Each wall is flat, endless, passes through zero and stands at right angles to its row. A trip goes straight from one point to another. List the walls that it crosses, first one first.

Walls:
(1): .16	.16	-.07
(2): -.32	-.18	-.60
(3): .00	.02	.31
(4): .11	.36	.24
(5): .10	-.05	.16
(6): .26	-.07	-.94
(7): -.43	-.16	.19
(8): -.56	-.09	-.16
(9): -.15	.07	-.15
Trips:
.12	.14	.32 to .16	.16	.35 -> none
.17	-.15	.80 to -.63	.00	.26 -> 8, 9, 5, 2, 4
-.03	.06	-.43 to .09	.39	-.40 -> 4, 8

Walls:
(1): -.33	-.19	-.08	-.15	-.07	.36	.08	.50	-.14	.09	-.14	-.27
(2): -.08	.44	-.22	-.02	.06	-.07	-.23	-.10	-.02	-.17	-.05	-.29
(3): .00	-.33	-.24	.02	.11	-.23	.28	-.18	.17	.28	-.24	-.10
(4): -.11	-.03	.06	.34	-.24	-.12	.35	.30	.19	-.12	-.01	.15
(5): -.44	.07	-.12	.01	-.28	-.38	-.44	.17	-.02	-.04	-.25	.03
(6): -.22	-.16	-.05	-.04	-.23	-.31	.69	.15	-.11	.33	-.36	-.51
(7): .08	-.12	-.22	-.26	.58	.21	-.65	-.13	-.30	.12	.03	-.14
Trips:
.09	-.06	.08	.33	-.04	-.08	-.13	.32	.21	-.26	-.03	-.35 to .34	.39	.23	.01	-.39	.18	.11	.59	.25	.30	.43	-.19 -> 5, 2
.23	.24	.38	.03	-.08	-.38	-.07	-.16	-.56	.23	-.26	-.07 to -.05	.27	-.04	-.13	.21	.28	.08	.03	.20	.07	.01	-.35 -> 5, 1
.38	-.06	-.01	-.07	-.16	-.20	-.23	-.12	.12	.23	-.17	.27 to .32	.94	-.18	-.05	.06	-.20	-.29	-.60	.02	.17	.22	-.05 -> 2, 3, 5
-.06	-.18	-.43	-.28	-.18	-.05	.05	.38	.00	.55	-.06	-.19 to .30	-.34	.00	.62	.22	.14	-.12	-.18	-.26	.14	-.35	.06 -> 5, 1, 6

Walls:
(1): .41	-.27	-.28	.13	-.03	.12	.15	.14	-.38	-.05	.14	-.21	-.43	.12	-.51	-.09	.08	-.12	.09	.06	.26	-.40	.36	.03	.20	-.39	.22	-.24	-.94	.02	-.04	.56	-.08	.13	.04	-.08	.20	-.07	.07	-.08	.26	.68	-.34	-.06	.29	.40	-.12	.14
(2): .02	-.05	-.01	.19	-.48	-.34	-.27	.22	-.19	-.37	.20	-.39	-.34	-.13	.21	.16	-.28	-.29	.47	-.42	.42	.14	-.49	-.30	-.77	-.14	-.23	.12	-.03	-.24	-.66	-.48	-.34	.64	.21	.04	.37	.12	.20	.25	.06	.16	-.04	-.17	-.30	.13	-.32	-.29
(3): .08	.31	-.11	.02	.31	.04	-.37	.30	-.11	-.39	-.22	.12	.39	-.31	-.01	-.06	.06	-.43	-.29	.14	.54	.17	.23	.32	.39	-.47	.02	-.29	-.34	-.25	.11	.26	.08	.24	-.22	.09	.11	.06	.05	.02	-.02	-.06	.03	.40	-.13	-.18	-.74	.18
(4): .03	-.12	.08	-.21	-.17	-.30	.17	.21	-.33	-.14	.02	.13	-.14	-.05	-.11	-.05	-.23	.16	-.13	.49	-.26	.01	-.05	-.34	-.23	-.45	-.52	.12	.16	.01	.16	-.03	-.24	.32	-.31	.18	-.33	-.08	-.46	.26	.07	.07	.03	-.10	.16	-.07	.19	-.24
(5): -.19	-.19	-.01	-.11	.39	-.04	.23	.27	-.01	-.35	-.08	-.38	.26	-.23	.03	-.54	-.30	.13	.47	.33	.00	.00	-.13	-.27	-.14	-.25	.37	.07	.15	-.07	-.38	-.02	.04	-.56	.00	-.11	.50	.09	.02	-.18	-.06	-.04	-.73	-.81	-.19	.20	-.31	-.02
(6): -.47	.09	-.08	-.12	.06	-.37	.53	.50	.32	-.06	-.22	-.79	.03	.06	.10	.01	-.15	-.06	-.37	-.21	-.39	.21	.10	.06	-.19	-.12	-.48	-.01	-.13	.17	-.10	.48	-.05	-.21	-.28	-.16	.81	.30	.04	.11	.11	-.07	.01	.30	-.49	-.23	.55	.18
(7): .17	.18	-.15	-.05	-.31	-.16	.25	.37	-.31	-.09	.25	.03	.13	-.14	-.02	.46	-.06	-.12	.05	-.06	-.10	-.03	.05	-.30	-.37	.29	.44	-.76	-.15	-.35	.13	-.08	.01	.02	-.39	-.02	-.23	.05	-.07	-.50	.35	.26	-.08	-.01	.14	-.16	.19	-.02
(8): -.11	.29	.12	.04	-.12	-.15	.22	.26	.19	.33	-.25	-.53	-.33	-.21	-.76	.87	.21	.26	.34	-.05	-.39	.09	-.11	.16	.33	-.16	.31	.17	.15	.21	.03	.15	-.20	.08	-.33	-.22	.63	.09	-.13	-.34	.21	.42	-.30	.02	-.36	-.40	.19	.08
Trips:
-.16	-.32	.18	-.01	.16	.29	-.26	-.21	-.18	.50	-.23	.26	.08	-.07	-.49	-.26	-.27	.21	.22	.03	-.20	-.22	-.05	-.36	-.20	-.40	-.11	-.22	.07	.23	-.42	.12	.72	-.32	-.23	-.06	-.57	.28	.43	-.25	-.13	-.10	-.25	.03	.02	.41	-.10	.56 to -.39	-.22	-.09	.14	-.24	.24	-.10	.38	.00	.38	.51	.03	.19	.16	-.16	.05	.44	.31	.55	.07	-.01	.17	-.02	-.25	.21	-.07	-.19	-.40	-.03	-.03	.80	.13	-.30	.05	.13	.00	-.11	.20	.43	.07	-.03	.52	.13	-.01	-.02	.19	-.51	.37 -> 7, 8, 3, 5
.46	.06	.12	-.49	.11	.38	.12	.27	.08	.44	.11	.10	.26	-.08	-.45	-.20	-.11	.18	.18	-.44	-.04	-.02	.12	-.13	-.05	.29	-.09	-.24	-.20	-.49	.10	.51	.51	-.10	.22	.00	-.33	.03	-.27	-.28	.05	-.15	.74	.56	.56	.01	-.62	-.18 to .02	-.18	-.29	-.09	.18	-.44	-.28	.19	-.35	.36	.15	.51	-.07	-.55	.39	-.09	.09	-.24	-.17	.06	.26	.34	.25	-.34	.28	.19	-.08	.05	-.42	-.48	-.19	-.11	-.38	.29	-.14	.37	.07	.28	.18	-.38	.13	.40	-.02	.03	-.08	.35	-.50	.04 -> 2, 4
-.13	-.33	-.02	-.09	.09	.06	.29	-.20	-.19	-.15	.27	-.42	-.32	-.10	-.30	-.15	.10	.07	.44	.22	.01	.05	.09	-.25	-.45	.29	.14	.02	.37	-.21	.23	.44	-.24	.30	-.02	.09	.07	-.08	-.15	.09	.23	.26	.19	.41	.02	-.02	.17	-.16 to -.14	-.19	.08	-.06	.59	.16	.09	-.20	-.13	.14	.05	.17	-.37	.32	-.09	-.24	-.08	-.04	.01	.45	-.21	.14	-.01	-.27	.07	-.34	-.29	-.19	.06	-.34	.08	.36	-.13	.24	-.05	-.02	.05	.14	-.01	.55	-.03	.13	-.16	.00	-.17	.05	-.55	-.04 -> 5, 7, 8, 3, 6, 2

Walls:
(1): .08	.45	.02	-.01	.18	.24	.54	.23	.29	-.01	-.11	-.12	.27	-.19	.24	.38	-.01	-.08	.26	-.04	-.31	.03	.03	.14	-.28	.47	.21	-.27	.01	.02	.02	.19	.12	.04	-.49	.40	.08	.03	-.54	-.13	-.16	.12	.13	-.10	-.17	.05	.42	-.46
(2): .22	-.43	.51	-.46	.34	-.47	.22	-.22	-.23	.49	.04	.47	-.15	-.13	-.27	-.05	-.09	-.21	.15	-.13	.24	-.42	.31	-.31	-.12	-.30	.48	.07	.18	.31	.14	.51	-.02	.19	-.12	-.08	-.10	.48	.09	-.31	.21	.23	-.09	-.28	.22	.05	-.02	.12
(3): .17	.02	.03	.34	.03	-.16	-.07	-.28	-.55	-.47	-.03	.31	-.58	-.25	-.20	.23	.11	-.16	-.10	-.15	-.15	-.29	-.07	-.06	-.18	.19	.20	-.25	.10	.19	.50	-.21	.24	-.48	.20	.05	-.15	-.01	.15	-.10	.07	.22	-.20	-.15	.40	.18	.45	.01
(4): .06	.11	.04	-.16	.00	-.06	.35	-.09	.38	.16	-.13	-.28	-.01	.41	.03	-.36	-.07	.07	-.02	-.42	.20	-.06	-.43	-.38	-.29	.35	.01	.23	.30	.45	.40	.26	-.14	-.02	-.55	-.40	.17	-.31	-.45	-.03	.36	-.45	.34	.17	.16	.06	-.29	-.13
(5): -.07	.14	.04	.30	.38	-.13	-.01	-.20	-.48	.14	.45	.15	-.06	-.25	.48	.12	-.12	.20	.00	-.25	-.07	.02	.05	-.17	.18	-.28	.08	.03	-.26	.14	-.07	.02	-.51	.11	.05	.20	.47	.30	-.08	-.16	-.16	.08	.08	.03	.03	.57	-.07	-.36
(6): -.07	-.44	.05	-.79	-.21	-.05	-.19	-.20	-.31	.05	-.11	-.09	-.26	-.08	.41	-.28	.06	.13	.04	-.07	-.10	.18	-.13	-.34	-.10	.17	.09	.02	.03	.94	.02	.22	.21	-.10	.46	.41	.13	-.04	.23	.20	-.44	-.14	-.30	-.10	.47	-.32	.10	-.18
(7): -.03	-.04	.05	-.17	.37	.03	-.14	-.17	.43	-.24	.25	-.12	-.41	-.01	.32	.00	.29	-.45	.22	.08	.19	-.30	-.19	.25	.20	.35	-.85	.25	-.06	.05	-.13	-.28	-.27	.23	-.02	.19	-.04	.02	.09	-.18	-.24	-.04	-.05	.25	.04	.23	-.19	.43
Trips:
.03	-.31	.12	-.14	.18	-.07	-.28	-.16	-.41	-.52	.18	.25	.22	-.01	-.56	-.20	-.11	-.20	-.17	-.12	-.17	-.52	-.31	-.03	-.29	-.56	-.14	-.36	-.04	-.17	-.11	.29	-.15	-.12	.27	.00	-.01	-.49	.05	.27	.07	.32	.02	.04	-.02	.07	.04	.17 to .35	-.41	.43	-.15	-.16	.04	-.01	-.03	.19	-.10	.17	-.11	.24	.39	.24	-.01	.19	-.29	-.01	.04	.37	-.09	-.23	.01	-.16	.31	-.06	.28	-.38	.41	.22	-.03	.16	.10	-.32	.76	-.01	.21	-.26	.11	.11	.00	.05	.12	-.12	-.20	-.04	.24 -> 6, 7, 4, 3, 1
.31	.03	-.26	.13	-.37	.36	.04	.40	-.33	.24	.02	.15	-.15	-.04	-.26	-.12	.18	-.24	-.04	.05	.22	-.18	-.13	-.21	.06	.50	.25	-.05	-.15	.03	.13	-.40	-.02	-.22	-.04	.20	.38	.13	-.18	-.24	.21	-.18	.08	.27	.30	-.27	-.14	.11 to .21	.05	-.31	.07	.18	-.50	-.09	-.09	.50	.13	.00	.16	.28	-.01	-.04	.25	-.09	-.32	.08	.25	-.10	-.22	.40	-.06	-.05	-.02	.58	.10	.04	.24	.36	.18	.10	.00	.16	-.26	-.12	.28	-.31	-.10	-.36	.32	-.12	-.01	-.28	.13	-.07	.00 -> 6, 2, 4, 5
.31	-.17	-.19	-.23	.05	-.15	-.12	-.58	.34	.45	-.05	.20	.36	.25	-.23	.06	.27	.07	.28	.11	-.06	.17	.55	-.02	-.03	.16	.00	-.34	-.16	.10	.04	-.52	.03	-.43	.40	-.17	-.03	-.17	.15	.17	-.25	.49	.33	.06	.43	.03	.56	-.05 to .41	.38	.22	.27	-.03	-.02	-.11	-.35	-.33	.05	.01	-.24	-.23	.30	-.11	.51	-.25	.01	-.41	.12	.23	.20	.06	.19	-.15	-.75	.03	-.11	.03	.30	-.13	.10	.01	.29	-.10	.33	-.25	-.43	.45	-.27	-.05	-.06	.09	.00	.48	.20	.17	-.12 -> 5

Walls:
(1): -.01	.25	-.21	-.31	.31	.45	-.26	-.26	.18	-.25	.37	.39	-.14	-.50	-.05	.06	.26	.25	-.13	-.21	-.02	-.18	.19	-.08	-.46	-.08	-.02	-.21	.06	.62	.24	.40	.01	.34	-.29	-.20	-.18	.06	-.26	.10	.45	-.23	.27	-.21	-.01	.16	-.18	.09
(2): .03	-.04	.12	.18	-.49	.16	.35	.01	-.30	.12	.36	.15	.46	.14	.36	-.18	.02	-.53	-.04	-.13	.22	-.16	.19	-.44	.04	-.06	-.21	.35	.13	.11	.31	-.31	.20	-.01	-.22	.11	-.11	.01	-.43	.38	.42	.49	.21	.13	.31	.18	-.22	.17
(3): -.40	-.17	-.13	-.13	-.08	-.49	.04	.17	-.16	.07	.48	-.31	-.09	-.25	-.40	-.54	-.10	-.04	-.26	-.25	.01	.09	.37	.12	-.49	.32	.29	-.44	.18	.13	-.46	.43	.07	.57	-.11	-.47	.21	.44	-.01	-.20	-.12	-.91	.41	.09	-.21	-.19	.06	.16
(4): .02	-.40	.04	.70	.19	.12	-.40	-.01	.63	-.17	-.17	-.08	-.22	-.21	-.18	-.09	.22	.09	.03	-.37	.44	-.24	-.01	-.08	-.32	-.37	-.04	-.05	-.13	-.07	-.10	.13	-.60	.12	.67	-.22	.44	-.03	-.06	.27	.02	.09	-.21	.69	.30	.16	-.01	-.25
(5): -.65	.28	.35	-.63	.54	.35	.45	-.04	.22	-.26	.06	-.31	.21	.30	-.36	.39	-.05	.17	.14	.37	.28	.09	.18	.07	.43	.15	-.10	.07	.25	-.28	.39	-.09	.41	.04	.09	-.24	-.01	.47	-.15	-.17	.35	-.10	.09	.14	-.59	-.24	.41	-.09
(6): -.08	.00	-.09	.08	.31	.21	.23	.38	-.22	.56	-.24	-.06	-.19	-.04	.07	.30	.11	.05	-.15	.07	.49	.05	.10	-.58	.30	-.04	-.39	.23	-.11	.21	-.35	.28	.80	-.29	.10	.13	.36	.07	-.04	.34	.24	-.04	-.48	.00	-.02	.02	.11	.12
Trips:
-.64	.24	.23	-.05	.55	-.02	.34	.09	-.05	.21	-.02	-.51	.37	.02	.32	-.03	-.32	.12	.27	.02	.34	.27	.40	.11	-.03	-.29	.16	.14	.05	-.26	-.22	-.04	.08	-.53	.78	.44	.13	-.11	.17	.36	.27	.19	.05	-.03	.24	-.08	.34	-.01 to .00	.04	.41	-.15	-.05	-.01	-.13	-.20	-.52	-.04	-.33	-.05	-.06	.11	-.08	.31	.17	.30	.60	-.35	-.36	.19	.15	.32	-.91	.28	.06	.18	.31	.11	.22	.14	-.01	-.26	-.08	-.02	-.01	.16	-.50	-.24	.16	-.03	-.17	-.16	.40	.24	.44	.16 -> 4, 2, 1, 6, 3
-.05	-.09	-.18	.03	-.16	.03	.67	.22	-.76	.03	.12	.16	.21	-.18	.06	-.40	.24	.00	-.15	-.76	.12	.13	.03	.12	.04	-.40	-.68	-.85	-.23	.19	-.24	.48	-.03	.01	-.34	-.02	-.33	-.18	.05	.31	.09	.46	.20	.23	.10	.08	-.28	.39 to .12	-.02	-.24	-.19	-.12	.28	-.14	-.21	.04	-.18	-.31	-.30	-.19	.34	-.23	-.12	.02	.04	-.24	-.04	-.12	.13	-.36	.03	-.28	.74	-.94	-.23	.31	.15	.17	.38	-.51	.18	.27	-.20	-.29	-.44	-.64	-.48	-.14	-.11	-.23	.63	.18	.18	-.10	.34 -> 4, 6, 2
-.18	.17	.43	.27	-.13	-.06	-.41	-.49	.31	-.35	-.08	-.14	.01	.25	-.06	.08	-.21	-.09	-.53	-.32	-.17	.30	.26	.10	-.08	-.05	.11	-.06	-.26	-.31	-.48	.21	-.45	-.12	-.14	.27	.19	.65	.39	-.10	.15	-.41	.18	-.30	.04	.10	.20	.22 to .50	-.30	.25	-.56	-.09	-.09	-.05	-.02	-.41	.19	.15	.30	-.09	.16	-.08	.41	-.16	-.01	-.07	-.86	.11	-.12	-.17	.48	.18	.20	.01	-.18	.17	-.08	.42	.12	-.24	.47	-.27	-.36	.10	-.12	.17	-.32	.43	-.39	.05	-.70	.09	-.46	.13	.23 -> 1, 4, 5
-.11	-.14	-.03	.43	-.56	-.16	.05	.49	-.26	-.12	.03	-.17	.09	.03	.00	.04	.11	-.15	.39	-.19	.28	.28	-.08	.00	.16	-.12	-.26	-.26	-.06	-.09	.05	-.19	-.34	.25	.13	.57	.10	.00	-.56	-.23	-.35	-.22	-.17	.57	-.18	-.26	-.35	-.28 to -.10	.09	-.10	.24	-.23	-.56	.04	-.13	-.14	-.20	.26	.28	-.01	-.28	-.38	-.41	.14	.02	.14	-.58	-.48	.06	-.27	-.47	-.28	.17	-.05	.13	.06	.24	-.29	.09	-.30	-.30	.24	-.24	.75	-.05	.46	.06	.17	-.13	.25	-.22	-.34	-.10	-.11	-.24 -> 2, 1
.52	.20	.12	.38	.36	-.11	.04	.12	-.29	.15	-.21	.17	-.08	-.20	-.18	.33	-.17	.20	-.07	.00	.23	-.32	-.22	-.10	-.35	-.16	-.22	-.04	.41	-.07	-.06	.34	-.08	.48	-.37	.16	-.12	.32	-.30	.16	.11	.35	.27	.30	-.01	.27	.41	.22 to .49	-.41	-.16	.12	.14	-.18	-.27	.23	.23	-.01	.03	.19	-.08	-.05	-.02	-.25	-.07	.43	.38	.59	.00	-.14	.20	-.23	-.32	.00	-.02	-.15	.29	.16	-.38	-.13	.03	-.79	.09	-.18	-.01	-.32	-.12	.04	-.20	.32	.15	-.14	-.14	-.03	-.49	-.02 -> 2, 1
